Each row of a before or after table is a point. One or more steps were done to the points. Then noise was added and the rows were shuffled. The steps act on columns, c1 being the first. Write out the steps. A step turns or swaps two columns, mirrors them in a line or flattens them onto one, adds a multiple of one to another, or multiplies or shifts one. Angles are multiples of 10 degrees, from the lower column toward the higher: turns from -170 to 170, lines from 10 to 170 but not 90. Use the fewest steps. Two steps may share a column if one is a turn and the other turns, adds or multiplies; they go together, in the order done. Otherwise the lowest column goes first.
In the rows, 128 means zero.

Before, 8 rows:
[[134 112]
 [110 118]
 [171 156]
 [ 86 146]
 [141 152]
 [ 75 189]
 [ 58 179]
 [118 115]]
After:
[[198  76]
 [172  56]
 [157 173]
 [119 106]
 [146  91]
 [150 142]
 [113 125]
 [123 116]]
Steps: swap c1 and c2

Before (9 x 3):
[[ 50 145 100]
 [103 149 111]
 [132  98 130]
 [124 123  52]
 [142 152 118]
 [146  94  86]
 [ 79 182 166]
 [ 51 168 107]
 [195 154 108]]
After (9 x 3):
[[ 73 107 169]
 [ 75 102 139]
 [ 95 164 179]
 [171 103 153]
 [138 121 150]
 [112 108 143]
 [131 128  94]
 [141  89  94]
 [122  51 125]]
Steps: multiply c1 by 0.7; swap c2 and c3

Before:
[[163 156 108 104  88 118]
 [155 143 206 235  65  82]
 [194 134 107 111 154 148]
 [ 95 122 105 124 124 105]
 [109 123 125  94 109  91]
 [165 202 144 108 145  75]
 [ 98 183 120 135  44 156]
 [149 123 156 108 136 127]]
After:
[[ 85  89 121  92 140 128]
 [119 119 160 129 108 129]
 [146 111 119 101 107 126]
 [151  91 106  62 195 127]
 [ 99  57 154 157 153 129]
 [129 188 211 100 238 127]
 [ 57 113 132 147 110 125]
 [152 132  95 122 123 129]]
Steps: mirror c1 and c3 in the line at 80 degrees; turn c2 and c4 by -140 degrees; turn c4 and c5 by -110 degrees; multiply c6 by 0

Before, 12 rows:
[[156 165 142 121 128 154 121 129 141]
 [163 144 140 138  86 160 118 103 152]
 [157 152 132 134 123 158 128 104  85]
 [157 161  97 138 101 103 115 105 141]
 [110 157 138 143  96 144 109 125  55]
 [143 141 135 120  98 119 136 105 147]
 [156 146 135 135  92 122 145 143 135]
 [144  99 143 115 106  93 103 112 151]
 [131 156 118 151 106 155 115 139 140]
 [127 160 133 161 112 104 133 101 147]
 [104 143 108 120  97 152 136 115 137]
 [ 83   7 112 128 112 151 137 129 134]]
After:
[[144 166 108 126 102 113 140 121 145]
 [179 182  90 151 132 123 113 121 136]
 [147 179 104 114  89 161 123 123 151]
 [130 173 104 125 123 164 111 148 144]
 [135 184 138 103 114 141 120 134 144]
 [167 192 116 166 115 132 134 110 143]
 [140  86 123 116 120 155 127 106  79]
 [170 155 109 132 102 131 143 164 138]
 [ 83 156  93 108 124 144 143 124 136]
 [158 131 116 138 102  94 109 121 149]
 [112  48 108 125 106 155 109 143  54]
 [ 64  13 101 114 130 147 136 134 137]]
Steps: turn c4 and c6 by 40 degrees; add 1 times c4 to c1; add 1.5 times c9 to c2; add -0.5 times c5 to c8; turn c3 and c5 by -50 degrees

Before:
[[156 126 121 171 126 117 135 170 122  52 126]
 [143  85 111  91  91  90 108 119 129 164 110]
 [129 167  94 117 107 179 119 117  96  97 153]
 [147 175 115 169 109 127 128 166 168  88 164]
 [ 90 117  78 158 141 177 119  86  89 131 184]
 [136  88 106  67 131  67 123 162 123 117 173]
 [ 92 128 144 135 113 168  82  94 124 109 154]
 [121  65  65  74 141 105  92 124 149 123 127]
 [125 144 131 166 147 163 150 207 139  87 127]
 [100 102  84  77 154  57 139 108 127 125 112]
 [ 75  96  61  88  81  81 122 134 107 117 120]]
After:
[[124 108 130 142 148 170 148 212 154  75 129]
 [116 107  82  81 140  62  92 122 182 144 119]
 [154 139 113 111  93  62 113 119 128 180 109]
 [ 69 184  94  78 157  37 141 102 120 156 111]
 [ 60  92 139 119 115 164  79  93 116 111 150]
 [190 140 117 127 122 120 142 165 116  44 124]
 [170 161 125 138 112 162 129 170 234  72 164]
 [129 103 107 105 112 195 124 119  47 108 147]
 [142 165 116  74 133  48 117 166 113 151 173]
 [ 20 159  80  84  82  73 118 139  77 137 124]
 [ 53  65  85 157 140 166 118  86  33 116 184]]
Steps: multiply c1 by 2; multiply c6 by 1.3; turn c2 and c6 by 50 degrees; multiply c3 by 0.7; turn c4 and c10 by -30 degrees; multiply c9 by 2.5

Before (9 x 14):
[[102 143 168 212 102 187 149 130  99 150 143 121 161 100]
 [ 63  96 142 148 113 121 172  81  73 140 109 100 106 125]
 [ 83  53  57 129 101 142 101 110  78 125 176 151 166 112]
 [128 120 111  90 124 211  87 122 112 169 170 119  76 100]
 [145 111 130 162 169  92 195 120 119 131 174 172 171 127]
 [116 124  99 142 150 145 175 102 118 106 142 118 140 125]
 [190  90  99 148 144 165 132 155 115 133  94 102  99  83]
 [151 139 207 135 136 219 135 105  76 137 123 154 122  83]
 [ 93  86 120 179 146 138 209 160  98 121 165 116 180 131]]
After (9 x 14):
[[122 136 171 115 106  64 174 172  77 140 132 132 116 144]
 [186  99 143  67 161 104 152 127 100 152 232  96 104 192]
 [138 163 155  82 180  94 209  94 100 122 234 144 147 151]
 [ 92 160 104 101 170 145 196 137 122 132 218 105 166 145]
 [147 135 125 118 141 115 174 153 116 104 161 158 151 136]
 [164 160 153 134  98 191 132 102 115 133  88 166 145 175]
 [143 223 116 135 168  83  98 145  76 125 165 180 100 145]
 [218 110 139 144 122 152 134 150  75 136  97  48 134 169]
 [210 134 132 176  75 126  84 136 112 169  98 147 122 133]]
Steps: swap c1 and c6; turn c3 and c12 by -120 degrees; turn c2 and c3 by -150 degrees; turn c4 and c14 by 150 degrees; add -1.5 times c4 to c11; swap c5 and c13; multiply c8 by -1

Before:
[[111 152  83 127 105 117 115 107 137  91  66  92  70  92 123 126 154 169]
 [140 148 107 158  93 119 120 160  79 123  63  90 113 137 119 150  92 174]
 [ 78 113 132 154 103  79 118 152 128 106  95 155  41 157 165  97  77 189]
 [130 149 128 180  84  82 147 184 113 131  92 102  33 115 105 142 161 189]
 [ 67 130 164 166 129  76 165 161 202 134  77 151 120 150 187  89 125 172]
 [133 115  37 129 114 102 105 120  99 161  83 116 108 137 133 126 178 185]
 [101 188 104 142 107 162 135  64 162 204 170 133 141 149 193 142 174 105]
 [129 145 118  65 100 111 145  74 142 192 151  90 137 121 191 113 187 114]
 [ 62 168  93 111 148 105 170 112 154 168 196 134 176 131 173  97 133 121]
 [ 78 181 120 101 143 120 113  75  84 182 124 125 144 124 163 132 184 145]
 [ 85 139 119 163 184  90 168  95 143 163 134  91 114 166 181 101 109 159]
 [ 98 131  77 153 109  75 103  74  91 142 114 108 138 120 175 105 178  97]
 [ 79  70 113 174 108 102 126 100 114 151 104  95 120 111 108  49 131 194]
 [ 35  74 132 169 116  97 140 171 130  86  79 101  76 193 133 109 118 178]]
After (14 x 18):
[[104 122 108  71  74 110 102  79  91 141 118 155 132 124  96 110  75 147]
 [ 79 185 139 109 126 142 107  73  76 179 100 127 141 127 165 131  77 147]
 [104 185 130  60 163 111 134  71 164 198  70 113 132 144 122 131 108 154]
 [143 144  93 120 117  96 125 159  76 124 200 146 107 130 154 178 126  82]
 [113 153 103 131 114 110 106 103 130  91 156 147  74  94 164 144  77 104]
 [138 150 109 116  75  82 139 186 108 126 138 135  32 113 148 151  78  41]
 [ 32  74 110  97 102 111 150 170 127  87 176 160  75 193 150 128 116  77]
 [ 83 134 133  58  93 177 166  94 144 167 133 171 116 163 142 140 149 105]
 [136 113  44 129 104 112 109 118 110 160 137 126 113 138 186 134  66  99]
 [ 69  83 128 125 106 111 123 103 107 157 141 200 124 119 161  92 120  60]
 [ 62 165  95 102 104 152 171 113 158 177  64 146 171 129 141 103 154 163]
 [ 79 103 117  83  81 103 124 144 126 102 178 128  41 160 178  71 152  85]
 [ 65 133 150  54  73 121 161 160 205 125 172 138 123 146 171  88 106 101]
 [131 142 148 107 116 107 140  73 144 191  79 166 141 127 162 133  92 206]]
Steps: add -0.5 times c8 to c3; turn c4 and c15 by 120 degrees; turn c15 and c18 by -120 degrees; swap c5 and c6; turn c11 and c17 by 150 degrees; mirror c12 and c16 in the line at 110 degrees

Before (13 x 24):
[[193 157 176 183 133 109 155 106 100 159 176  98 177 202 119 182 105  36
  115 136  89 110  36 125]
 [118 126 158 113 133  90 110 149 123 175 174 133 184 204 124 148 150 104
  148 121  55  97  69  92]
 [117  96 104 120 147  41  81 150 102 192 135 150 126 105 145 131 129 131
   62  89 114  85  82  61]
 [156  91 106 108 140  82  78 177  52 127 123 166 120 147 109  91 144 145
   77 125 154 139 115 101]
 [157 164  86 120  69 100 155  72 131 111  87  89 150 144 110 161  68  83
  152 172 125 175  78 182]
 [120 122  87 137 108 108 140 120 190  82  85  46  99 148  94 123 126 102
  133 141 132 196 117 109]
 [153 155  87  98  96 127 159 174 145 114  58  54  90 109  95 145 114 107
  158 138 169 166 109 164]
 [ 87 167  83 100  69 132 144 157 139  93 115  43  99 126  54 140 121 150
   93 124 125 175 152 120]
 [ 89 131  41 110 101 137 162 150 165  96  86  92  95 147  91 147 135  90
   93 181 137 133 101 122]
 [132  95  74 116 146 112 104 150  99 110 154 136 112 112 175 112 115 162
  103  89 120  93  94  99]
 [130 119 138 134 118  84  69 131  81 148 152  74 192 210 129 151 150  75
  105  94  83  70  33 102]
 [146  80 147 161 150  74  76 172 110  94  91 168 145 129 127 159 104 153
   77 158 144  70 108 126]
 [132  94 101 101 165  88  74 177 116 146 101 137 116 162 162 101  84 168
   47 136 169  85 152 103]]
After, 13 rows:
[[ 86 126 156 113 128 127 157 154 173  97  89 152  97 142  94 148 141  80
   80 184 136 156 188 153]
 [158 167 101 114  63 146 164  72  67 125  96 192 145 139 106 162  73  86
  127 172 124 118 173 161]
 [ 89 169 172 108 106 159 147 154 145  98 117 229 108 124  56 134 122 152
   70 126 122 144 146 123]
 [197 159  23 183 114 111 151 110 101 164 170 143 176 198 118 183  97  42
  116 133  95 168 131 112]
 [122 125  59 108 101 107 114 152 175 168 181 101 182 214 126 144 153 111
  148 118  59 148 126 101]
 [125 112  36 128 106  99  77 127 104 147 156 134 190 210 127 157 141  81
  111  94  89 208 155  77]
 [118 115 138 136  90 114 137 111 213  86  89 230  96 144  96 120 133 109
  119 138 133 134 160 173]
 [151  93 124 113 119  65  76 178  79 130 119 100 126 146 104  90 140 146
   88 130 144  95 149  55]
 [163 156 129 102  96 152 162 176  99  99  49 209  84 104  93 156 111 103
  140 141 168 145 159 165]
 [133  83 156 103 156  52  78 177 143 142 103  80 113 170 160 105  85 169
   76 133 168 160 137 102]
 [154  81 105 157 121  58  64 168 113 102  93  61 142 123 128 155  94 151
   84 159 149 143 125 111]
 [111  95  95 118 106  31  83 146 174 193 130  81 126 107 141 134 126 129
   74  86 112 145 163  65]
 [134 102 128 111 138  97 105 155 136 112 160  94 106 111 173 106 109 162
  112  87 117 145 172  93]]
Steps: turn c3 and c23 by -120 degrees; multiply c23 by 0.7; turn c5 and c19 by 30 degrees; turn c5 and c6 by -40 degrees; turn c9 and c24 by 50 degrees; multiply c9 by 1.6; turn c12 and c22 by -140 degrees
